Each wall is flat, endless, passes through zero and stands at right angles to its row. A trip goes straight from one point to another. List the walls that it crosses, first one first.
In the rows, zero is written as 128.

Walls:
(1): [148 110]
(2): [116 137]
(3): [ 93 176]
(4): [120 107]
Trips:
[ 93 186] to [103 116] => 4
[126 172] to [120 105] => 4, 3, 1, 2
[163 178] to [184  73] => 2, 1, 3, 4
[113 159] to [179 141] => 2, 1, 3
[119  98] to [151  91] => none
[120 156] to [136 129] => 2, 1, 3

Walls:
(1): [123 120 154 135 148 190 148 122]
(2): [192 131  42  63 146 163  62 113]
(3): [118 138 122 153 157 106  98 112]
(4): [103  97 143 142  85 147 140 110]
Trips:
[120  68  73 155 188 111  96 124] to [127 132 155 115 163 173 107 128] => 1
[ 99 136  96  73 178 190  81 115] to [175 171 102 111 144 166  78 143] => none
[149  56  80 100  25 148  60 125] to [140  81  90 177 129 185  79 135] => 1, 3
[141 150 168 152  80 142  70 196] to [145 168 158  53 122  76 148 168] => 4
[161  81 170 126   7 126 142 133] to [159 100 184 151 111  73 126 118] => 3

Walls:
(1): [122  98 113 133 131 139 126 152  90 116 197 182]
(2): [ 86  97 108 117 115 196 159 142  51 153 101 149]
(3): [112 159 171 161 136 107 100  95 108 131 145 140]
(4): [152  97 189 118 140 165 123  92 153 112 102  38]
Trips:
[112  69  97  63 145 131  84  72 185 161 119 102] to [125 125 179 116  86 118 117 163  63 125 144  87] => 2, 3, 1
[ 87  83 134 141 202  99 135 118  93 126 158 111] to [122 172 171 100 177 128 133 117  89 156 103 212] => 4
[141 215 102 167 228 106 157 193 191 115  99 123] to [173 118 170 159  32 150 166 170 130  82 176 124] => 1, 4
[101 140  96  43 181  70  96  83  81 107 110 158] to [ 96 119  87 143 136 191 126  97 109  30 124 110] => 3, 4
[178  64 110 133  87 102  83 137 108 163 109 139] to [ 89 133 159 136 127 143 154 123 128 123 144 110] => 4, 3, 1
[160 190 207 170 139  87 166 150  74 110 117 115] to [197  86 107 164 121 108  84 114 150 123  97  60] => 3

Walls:
(1): [ 58 114 122 123  48 117 105 197  80 178 167 112  94 149 159 155 102 130
  73 129  54 160  99  27]
(2): [153 155 109  96 116 108  79 106 140 150 142  97  91 108 119 111 140 151
  97 106  98 101 112 158]
(3): [141 108 121 141  80 121 111 129 135  99 122  77 138 144 151 133  81  94
 161  98 159 113 109  90]
(4): [ 39 127 120  70 140 173  98 152 188 161 142 145 121  94  83  63 164 170
 129 128 153 130  43 156]
(5): [135 114 185 150  96 183  92 179 143 140 175  81 121 193 150 125  95  84
 109  87 136 144 140 114]
Trips:
[ 76  91 147 179 114 182 203  93  54 144 144 127 137 111  67 114 214  88
 110 111  79 120 170 125] to [147  65  69 110  84 161 147 142  57 139 103 193 115 157 119 126 115 194
 109 120 152 125 163 150] => none
[144 156 110 110 151 114 177 118 111 134 130 142 113 145 102 137  85 134
 142 118 128  81 111  99] to [129  95 180 108 148 150 167  24 218 122  91 224 104 128  60  95  86 109
 129 137  93  99 120 158] => 3, 4
[127 107  70 161 147 131 120 107 104 131 176 117 101 106  40 156 130 130
 152  95 130 126 168 126] to [116 148 131 125 165  89 142 143  91 128  19  88 108 134  99 105 124 121
 158 171 126 108 127 159] => 2
[111 168 163 131 175 111 175 111 122  99 101  80 112 135 118 133 158 174
 108  73 133 146 217  97] to [178 113 148 122 133 144  68 140 113  96  66 158 161 148 142 129 183 124
 128 123 140 100 111 116] => 3
[177 148 122 124 130 125 166 129 142 139  61 173 179 100  72 160 108 161
 163 150 173 187 147  97] to [205 185  51  76 110 156  99 114 152 132  86 138 132 129  95 115 172 164
 113 166  88 155 102 147] => 4, 2
[126 133 116 116  21 130  79 106 171 155 158 101 146 168 140  81 124 137
  70 110  99 186 148 182] to [116 106 107  86 119 148 100 148  79 149 138 125 146  96  96  70 170 131
 156 111 113 130 110 112] => 3, 5
[153 110 101 115 130 120 216 138  98 144 146  82  93 174  37 157 162 116
 151 101 156  57  94  25] to [131 145 135 119 184 129  86  70 145 127 168 119 173 136  85  31 182  95
 179 180 139 149 153 146] => 1, 4, 3, 2
[177 146 106 141 134 160  83 111 131 136 101  97 129 161 160 167 201  19
 102  97 144 156 166 164] to [ 77 103 114  93 216 148  66 132 167 179 166 131 145 183 192 123  88 116
 165  75 141 133 140 166] => 4

Walls:
(1): [108 179 117 117 137 161 163 193 136  76 132 115 153  79 139 124 126 170
 156 121 159 161 128 189 139  95 137 106  70 147 124  99  69 152  98 154
 157 105 154  32  71  63 229  82 143 137 147 130]
(2): [117 100 116 120 111 145 119 142 123 152 148  56 172 160 119  93 112  85
  66 130 116  85 125  79  98  74 146 175 181  67 111 145  85 142 101 140
 158 137 117 111 117 190 163 128  67  77  97 129]
(3): [113 149 129 128 123 172 156 113 112  49 152  75 123 138 150 128 145 149
 120 150 105 100 115  95 184  86 152 135  99  90 145  96 171 139 191  94
 117  91 153 170 152  92 141  75 176  28 137 115]
(4): [ 81  87 192 118 140 194 138 155 150  92 150 188  97 192  58 121 136 142
 132 119 132 102 155  86 188 159 139 126 114 134  46 136 178  94 188 200
 153 153 186 160  78  63  57  95 148  46 146 156]
(5): [154 107  85  71 107 106 147 174 206 134 164 105 168 123 172  44 195 134
 107 113  92 117 147 112 136 147 154 151 120 143 124 150 136 153  91 143
 103 147 142 137 138 142 163 148 106 156 199 168]
(6): [ 97 121 111 104 169 173 177 109 101  95 109  78  85 115  97 164 147 142
  77 163 131 178 114  71 143  88  99 122 127 139 108 117 139 141 152 150
 174 123  72 103  67 114 155 136 167  86 191 139]
(7): [113 126 162  92  34 116 133 164  65 115 115 101 149 106 216 102 128 104
  54 101 176 170 135 138  75  87 194  91 103 150 216 201 103 103  89 139
 186 102  98 121 135 184 158 143 133 127 113 147]
Trips:
[125 100  97 170 156  78  79 170  82 186 203 136 174  93 167 162 144  96
  94 133  90 147 105 125 147 145 121 159  76 159 122 171 133 177 166 186
  71 159 108 161  74 220 108 138  90 155 141 146] to [115 116 127 120  91 109  97 115  96  95 203 110 163 118 111 179 152 105
  31  87 100 113 144 147 122 160 172 140 106 115 145  87 152 101 224 154
 164 139 142 108  98 133  93 174 139 167 123 168] => 4, 6, 3
[112  95 135 124 100 100 107 150  88  55 137 116 121 118 123 146 169 120
  89 150 138 147 169  79  87 123  76 140  97 154 105 165 142 111 105 120
  74 120 142 185 179 106  98 174 152 111 191  97] to [ 92 156 157 140 125 206 179 182 143 156 138 101 109 161  72 102  95 123
  79 150 103 123 156 139 166 138 140 206 161  89 153  77  98 113  88  81
 155  83 122 136 130 143  87 110 158 136  98 124] => 2, 5, 7
[ 86 151  79 119 113  74 144 136 158 192 171 149 159 113 106 146 118 120
  72 166 156 144 139 114 138 168 147  67 171  92  83 179 125  82 119 102
  96 112 167  95 114  68 116 151  95  96 151 154] to [160 172 173  76  90 116 157  57 144  57 103  98  91 105 137 134  85 179
 112 161 131 160 175 116 116  85 120 139 132 140 145  98  69 139  63 116
 145 149 145 148 138 131 136 170  74  77 178 125] => 6, 1, 7, 4, 3
[ 77 135 181  48 161  97 111 190 176  69 101 155 121 201 160 163 111  70
 138  58  92 194 157 151 123 119 126 197 131 144 181 145 148 107 104 125
 163 117 100 191  98 193 109 148 111 180 178 145] to [134 150 188  84 106  31 130 148 172 145 179 139 165 159 219 100 126 124
 178 146 170 171 112 125 125 140 123 169 175 150 133 174 134  93  84  92
 108 195 131 148 135 177 124  81 130  63 102 131] => 4, 2

Walls:
(1): [105  74 119 170 164 139 138 147  85  65  93 158 149 131 173 103  98  96
 189  68 105 102 184  60 123  94 141 127  77  57 123 148 115 137 136 186
 108 131 116 137  89  38 149 149 141  85 180  73]
(2): [162  92  99 179 149 188 131 169 175 123 173 114  51 117 125 110 165 197
 201 133 150 132 201 113 127 153 163  88  94 114 155 187 121 122 192 118
 113  97 191 117 140  97 137 161 144  86  86  98]
(3): [ 79  81 166 154 154 157 138  56 156 145 189 154 116 146  72 143 100 132
 125 105  74 173 123  68 114 136 110 109 141 137 115  82 180  66 113  69
 126 197 100 132 196 103 157 155  13 141 174  72]
(4): [ 72  89 124 175 197 144  80 104  88 124 165 118 127  94 108 215 105 131
  80 105 178  40 113 142 183 185 144 149 105 130 215 115 168 150 189 121
 102  83 134  96 157  89 137 197 173  94 161 154]
Trips:
[123 153 103 155 140  99 139 179 123 115 106 144 171 103 186 141 126 128
 115 145 174  68 170 114 108 113 179  57 151  98 104 108 146 127 143 111
 138 105 211 148 107 154 157  44 152 165 141 173] to [125 132 150 101 162 100  75 105 136 116 137  76 168 137 162 148 170 137
 138 159 138 104  74 162 128 186 105 169 140 138 146 134  78 157  99 128
 147  85 145  92 166 110 128 153 124 154 130  87] => 4, 1, 2
[136 139 170  76 101  99 138  97  37 121 186 124 127 105 165 167 144 112
 102 132 130 124 183 166 117 165 100 134 125 141 160 126 120 152 134 190
 153 112  85 141 121 182 193  75  15 243 183 134] to [134 166 143 124 118  50 137 155  98 158 134  99  64 102 149 121 102  89
 138 128 148 117 176 125 158 120  73 115 152 110  99 123 115 123 119 123
 143 102 123 127 101  61 153 165 150 191 118 122] => 3, 1
[184  99 136 124 122 132 201 125 173 167 145  83  91 105 103 151  90  86
 148 125  94  66 127 139 158 117 147  98  67 113 184 204  93 100 156 147
  78 157 180 143 148 143 117 159 122  68 141 162] to [123  74  66 112 112 112 121 107 151 139 121 133 131 135 140 154 114 159
 185  82 118 156 108 148  92 134 141 161 170 125  95 100 181 166 114  99
 147 147  89 178 135  73 183 134 135 134  89  95] => 3, 4, 2
[126 130 166 108 142 167 184 212 135 126 144 151 155 149 132 139 108 141
 100 188 180 120  99 154 158 126 127  57 128  96  93  97 128  96 139 101
 135  87 134 122 131  99 130  98 141 135  67 195] to [ 94  93 104 162  82  97 171 181 170 108 167  92 140 125 163 111  65 130
  96 150  90 109 124 121  99 142  51 149 161 129 130 154 144 125  79  97
 134 145  86 160 162 121 139 121  86 186 127 134] => 2, 3

Walls:
(1): [208  89 175 114 134  78 123 143 103 116 138 123 162 165  75 134 183 129
 115  98 151 121  72 105  76 107  68 141 121  77  89 100 103  99 123 166
 156 121 128  76 131 134 117 142 150 146  72 159]
(2): [ 69 164  95 196 147 145 159 146 137 110 140 122 115  86 100 149 162 105
  81  74 154 124 149  77 114 161 130 126 141 144  79  71 159  91 124 139
  67 111 114 218 146 140 158 117 118  84 145 127]
(3): [ 66  79 108 141 121 140 135  91 113  85 111 127 151 128 134 145 123 127
 127 124 150  94 132  93 136 142 153 125 126 128 142 101 154  79 120 121
 130 126 143 117 142 136 145 150 141 191 111 107]
(4): [134 131 165 129 106  91 149 117  85 111  71 169 181 145 141 130  79 113
 125 161 128 170 197 143 148 142 147 112 191  90 151 165 143 133 136  71
 116 182 129 186  88 151 134  83 113 133 135 103]
Trips:
[109 155 122  86 141 114 129 122 187 125 134 160 133 148 111  76 115 249
 152  97 136 137 158 101 118 124 118 159 117 186 145  92 126 175  99 134
 103 137 136  97 120  92 114 138 127 137 153 181] to [ 82 180 144 229 162 128 128 136 144 169  95 113 143  86  80 157 122 178
  74 127  88  81 161 135 126 130 162 111  96  78 149 135 164  73 158 164
  88 117 148 195 135 158 116 122 166 129 160 120] => 2, 3, 4
[149 110 174  87 114  90 140 144 148 198 160 111 104  95 109 113 116 149
 197  91 128 132  83 146 139 100 145 133 164 168 132 140 123 198 190 155
 198 104  79 165 115  61 115 138 145 100 155 140] to [149 147 145 118  95 139 129  73 121 108 125 150 165  80 158 110 134 127
  90 130 191 126  80 221 139 138 170 156 133 186  85 101  82 137  95 203
 120 151  98 123 165 109 126  87 126 154 127 171] => none
[137 135 188 156 181 134 102 154 130 164 151 146  88 107 178 154  96  95
  75 156 102 130 105 137 119 152 127 137  82  96 112 165  77 140  93  86
  83 173 122 109  91  96  75 114 139 116 178 170] to [100 106 170 137 130  91 170 119 100 140 113 106 144  89 112 138  87 146
 199  97 133 125 131 145 130 106 146 161 144 100 103 208 117 211 110  70
  88  88 166 148  57 104 147 110 131 160 212  83] => none
[135 125 207  83 135 115 151  65  99 147 114 139 119 110 121 138 123 117
 116 131  97 105  84 126 143 157 130 155  89 116 111  75 122  89 179 142
 112  98 118 142 165 154 130 115 122 120 132 147] to [149 164 116 110 160 136 139 108 129 174 136 162 126 125 161 162 115 125
 166 105 159  88  85 185 104 164  92 110 156 110  84 154 130 170 120 120
 104 142 193 103  93 103 117 151 160 157 124  92] => 2, 3
[138 115 157 151 144 133 144 145 124 121 108  67 107 147 146 154 206 212
  91 125 143 118 124 134 172  85  89 181  79 113  88 122 147 182 134 141
 149 104 136 150 133 157 108 201 145 122 167 119] to [ 74 115  88 131  91 125 134 150  84  90  90 145 145 149 129 145 115 121
 184  57 126 135 111 144 106 107  56 135 164 117 127 154 127 134  87 118
  65 135 141 157 130 135 123 127 169  68 152  92] => 4, 3, 1
[126 113 164 173  55 177 159 124 134 129 120 122 107 123 132 126  86  70
 154  99 167 156 100 145 125 121  96  93 149 103 173 148 111 161 159 115
 117 161  86 103 101 134 158 128 109 123 131 140] to [131 144 117 101 119 104 120 108  61 118 135 152 137 102 168 150 154 111
  97 140  68 151  92 150  67 177 136 182 128 113  61 144 115 111 152 115
 145  69 117  90  94 120 122 116 138  85 153 174] => 1, 4

Walls:
(1): [ 42 140 105 146 118 135  98 148 205 145  72  82 128 177 124 118 112  97
 143 112 107 120 159  85 113 122 141 160 137 150 159 106 128   7 128 110
 171 124 109 177  70 123  94 124 115 122  83 121]
(2): [156 145 120 152 160 100 158 122 148 113 174 115 151 147 180 101 164 173
 150 106 104 133  91 151 115 127 162  84 158 112 117  92 148  70 100 110
 134 148 157  90 116 102  88 136 162 132 174 122]
(3): [200  75 136  87 127 142 122  74 167 133 164 108  94 169  94 103  97 131
 138 105 147  56 144 183 126 108 106 129 115 152 108 183 133 126 163 128
 204 152 126  86  69 105  97 132 168 148 101 165]
(4): [124 148 101 117 162 110 104 127  66 110 170 114 145 150 108  88 124  76
 160  92 204 120 181 126 154 133 118 145 147 121 136  77 114  83 106 118
 152 124  70 109 138 121  85 131  99 168 137  80]
(5): [105 102 117 120 158  91  90 101  76 172 168 134 143 115 119 104  92  34
  99 134  97 121  88 137 129 146 130 138 188 166 111 171 149  81  63 152
  75 105 141 162 138  72  61 138 106 115 117 141]
(6): [179 128 164 102  44 190  84 177  83 115 109 115 185 131  85 179 131 113
 118 107 109 157  89 122  36  89  58 171  62 120 139  90 127 104 145 133
 163  93 152 102 126  97  51  68 142 161 113 162]
(7): [ 70 112 117 146 160 157 124 169  54 143 113 123 113 119 167 132 126 161
  98 124  90 152 174 116  75  99 116 121 100 132 135 115 174  92 146  69
  99 127 149 163 170 136 145 181 106 121 116  58]
(8): [131  92 128 146 119 114 130 205 163 209 165 153 100  66 123  74 131  90
 130  66 115 118 104 130 117  97 149  98 163 143 201 118 139 137 118 134
 126  89 109 196 188  98 160  87 100 164 146 150]
Trips:
[124 100 110  89 169 137 127 139 113 175  98 154  83 121 119 117 136  87
 109 121 121 133 128 154 129 129 119 105 164 134 102 152 131 109 147 131
 161 153 126 165 128 108  91 119  98 137  60 161] to [ 68 119 117 202 153 143 122 196 158 141 157 109  89 125 133 126 171 155
 169 177 119 121 135  79 108 108 181 147 159 143  96 122 152 173  99 184
 166 180 142 120 143 144 169 150 129  53  96 131] => 4, 3, 5, 2
[ 69 162 150 140 154 107 128 193 118  71 145 149 145  89 199 160 132 178
 118 165 163  59 146 143 164 133 120  89 144 127 130 133 121 153  99 192
 213  97 110 110 176 163 107  71 116 116 137  99] to [125 136 175 127 128  54 119 108 171 197 120 146 131 143  74 171  87  89
 157 100 120 172 146 188 127 183 158 133 140 111 128 153 167 158  99 116
 184 110  90 116 115 107 170 163 126 159 152 139] => 2, 3, 5, 1
[132  90  84 143 133 143 123 120 129  83  56 195  92 132 121 146 135 205
  79 110 124 136 177 151 198 121 110 112 127 152 138 202 185 112 140 155
 149  97 114 184 113 104 203 127  96 117 121 121] to [152 183 102 151 129  97 147  76 137 121 128 164  56 121 157  96 108 145
 143 137 158 117 125  31 134 108 109 172 117  83 115 139  97 148 184 150
 160 178 131 108 110 126 138 143 158 176 100 108] => 8, 1, 7, 4
[109 131  92  98 109  38 148  99 169 164  91 166  91 183 117 172  72 154
 154  75 185 171 172  93 150 129 120 168 216  74 112 121 115 109 111 123
  58  91 107 162 150 113 129 152 120 111 114 128] to [138 123 158 140  61 146 153 100 122 224 140  68 170 131 127 147 122 116
 109 119  84 150 113  90  91 100 119  94 118  99 171 108 123  96 137  52
 157 117 161 153  68 187 164 106 146 115 188 114] => 7, 4, 5, 2, 6
[199 115 136 125  79 120  86 147  98 139 123  88 145 154 148 136 159 146
 132 142 105 120 126 115 128 162 192 140 123 123 175  68 121  66 128 161
  33 167  96 106  96  93 142  91 132 147 154 150] to [112 154  92 100 135 158 124 142 142 107 162  78 140 133 148 108 120 145
 147  44 143 105 111 151 129  89 111 125  84 141 192 196 172 127 111 147
 122  63 148  56 129 110  93 116 102 137 135 162] => 3

Walls:
(1): [ 98  69 106 140 144 128 146 166 143 138 143 129 172 119 126 125 168  77
 112 189 137 163 126 120 148 126 139 115 159 136 170 152  96 145 140  84
 146 128 142 120 164 111 125 119 162 189 129  81]
(2): [ 80 106 152 127 178 131 138  84 183 145 136 143  81 144 157 161 112 171
 171 128 105 104 111  78 168 133 143 171 114 168  91 103  74 147 109 129
 122 169 120  88 144 117 113 129 149  11  81 119]
(3): [118 110 144 122  68 182 184  92 142 161  87 157  92 183  96 165 140 138
 141 121 120 125 108 137 168 134 112  76 142 148  80  99 162  62 149 189
 144 113  76 155 123  83 147 103 182 167 102  93]
(4): [143 100 136 126 125 141 146 116 188 112 159 109 112 106 179 147 157 143
 107 118 152 174 190 112 203 127 157 136  87 135  59 137 120  57 128 102
 119 192  99 125 138  88 127 169 109 104 151 138]
(5): [123 170 144 116  82 202 100 104 165  90 131 159  99 127 116 126 115 112
 139 145 129 113 153 218  64 169 123 140 167  95 150 139 119 117 169  79
 113 149 145 155 163 118  87  96 165 128 173  80]
(6): [ 87  69 145 156  90 160 158  93 164  98 128 127 176 162 187 136 105 173
 131 163 143 129 138 173 136 106 144 144  95 123 136 107 153  90 171  96
 126  69  78 108 104 155 131 149 140 147 112 108]
(7): [137 125  85 116  89 115  89 102 105 169  31 149 178 155 112  62 174  72
 179 123 132 164  86 118 100 105 147  98 164 112  94 122 127 137  91 151
  93 123  70 152 171 119 139 129 146 120 122 135]
(8): [140 135 130 123 145 145 134  94  28 198 194  66 116 127 130 130 155 159
  93  99 119 147 140 166 167 128 153 164 157 117 207 122 139  75 111 112
 105 181 168 175 124 121 147 165 107 120 142 203]
(9): [163 123  78 112  94 163 112 168  87 109 140 142 169  83 117  86  50  94
 244 115 140 104 154  95 117 185 152 144  99 120 163  99 102  32 151 126
 161 117  98 107 120 168  97 120  76 131 127 139]
(10): [ 80 110  78 194 127 119 111 157 124 121 128 127  74 104 125 131  76  60
 130  66 181  63  90 126 148  89  88 129 169 136 169 176 134 129 144 136
 178 154 161  95 120  73 155 101 128 196 133 135]
Trips:
[115 160 103 128 147 155 120 194 123 169 176 172  68  84  70 119 104 133
 171 165 133  83  90 134 116 103  82 137 113 119 156 187 204 124 143  57
 231 118 148 168 216 161 119 149  74 165 119  71] to [151 106 183 178 179 143 139 125 129 161 112  70 124  87 151 105 131 107
 125 106 142  83 135  94 157 111 104  71  89  65 142 126  93 139 108 115
 113 101 149 175 105 141 147  94 137 151 149 150] => 8, 5, 9
[100  98 195 118 164 134 123 168  95 143 137 101 155 106 127 101 138 130
 101  80 148 186  93 110  39 108 164 119 114 124 112 166 107 113 134 124
  85 137 112 118  98 103 155 137  94  94 190 117] to [ 57 105  98  43  93 140  90  94 133 158 145  64 210  50 143 131 136  99
 201 122 134 106 136 160 150 162 128 161 103 111 174 153 124 185  82 163
 212  37  97 117 150 126 158  98 130 107 157  87] => 1, 9, 4, 6, 8, 10, 5

Walls:
(1): [135 152 158  96 148  86 119  96 145 159 149 143  99  75 177 154  75 115
 146 178 154 132  68 149 123 123 156 130 152 103 151 135  86 188 137  94
 113 106 200 155 101 161 168 127 176 131 140 153]
(2): [162 103 142 138 158 194 192 127 171 123 182 110 158  72 183 165 195 126
 163 101  94 192 133 129 121 127 154 138 125 181 123 151 130  91 119 156
 165  87 111 154 141 185  82 134  86 100 149 125]
(3): [154  69 146 167  94 197 160 161  52 129 111 113 150 152 144 140  82 144
 155 184 113 117  99  70 107 145 145 155 157  90 163 190 118 172 107  73
 110 108  98 160  66 111 107 154 143 129 156 120]
(4): [169 206 110 186 152  87 118  79 149 138 203 149 139 161 100  90 159 140
 126 162 127 164 107 179 109  77 147 132 167 139  96 102 132 156  90 128
 187 131 157 127 166  86 136 118 139 120  92 107]
(5): [139 127 183 108 139 122  97 100 129 103 182 142  51 163 117 132 117 129
 148  74 150 109 134 121 102 147 139  96 141 146 148  89 154 135 132 116
 132  73 111 174  87  87  92 134 136  94 174 134]
Trips:
[157 133  96 108 148 177 125 127 106  82  97 147 121 108 120  98 175 174
 176 133 107 152 128 112 139 108 134  90 121 164 152 116 169  99 112 115
 146 134 100 166 109 126  91  87 167  87 132 100] to [160 158 103 126  82 133  73  91 119 106 106 146  80 170 141 138 124 100
 128 151 115 166 127 152 164 155  94 163 192 123 107 128 144 111 143 146
 150 130  86 146 158 150 111 106  58 186 132 131] => 3, 2, 5
[ 58 150 125 129 124 137 127 116 115 116 155 124 135 140 129  83 150 152
  89 167 126 126 155 136  86 139 107 157 154 146 155 170 135 124 152 148
 145  48 158 135 115 116 131 115 118 148 196 101] to [143 100 105 145 141  99 151 133 135 129 188 115 119 146 138  89 141 125
 129 105  80 144 100 120 110 103  69 113 153 107 208 167 141 168  98  71
 120 150 127 134 112 150 111 122 102 134 184  80] => 1
[162 129 100 143 137 126 101 150 175 157 132  89  69 115  63 140 157  87
 120 120 101 174 168 116 148 103 101  93  82 152 137 113 117 157 174 125
 151  69 160 189 144 136 114 145 134 151  87  86] to [138  84 139 118 131  58  82 123  98 127 144 121 115 152 125 107  72 141
 168 117 124 113 162 106  44 140 116 145  99 114 144 173 129 163 134  80
 129 112 157 150 145 166 115 129 103 177  83 107] => 1, 2, 3, 4
[106 136  93  89  96 132 152 146 170 122 139 150 158 114 126 132 169 150
 143 139 168 142 112 126 189 121  76 187  91 171 145 140 141 154 158 117
 127 136 111 174 146 177 135 143 129 107 118 187] to [184 102 166 109 109  91 174 114 144 148  86 160  91 101 139 107 128 130
 145  81 132 118 132 116 176 144 138 125 136 155 146  99 141  88 124 145
 127 137 113  78  99 111 143 141  98 131   7 149] => 1, 2
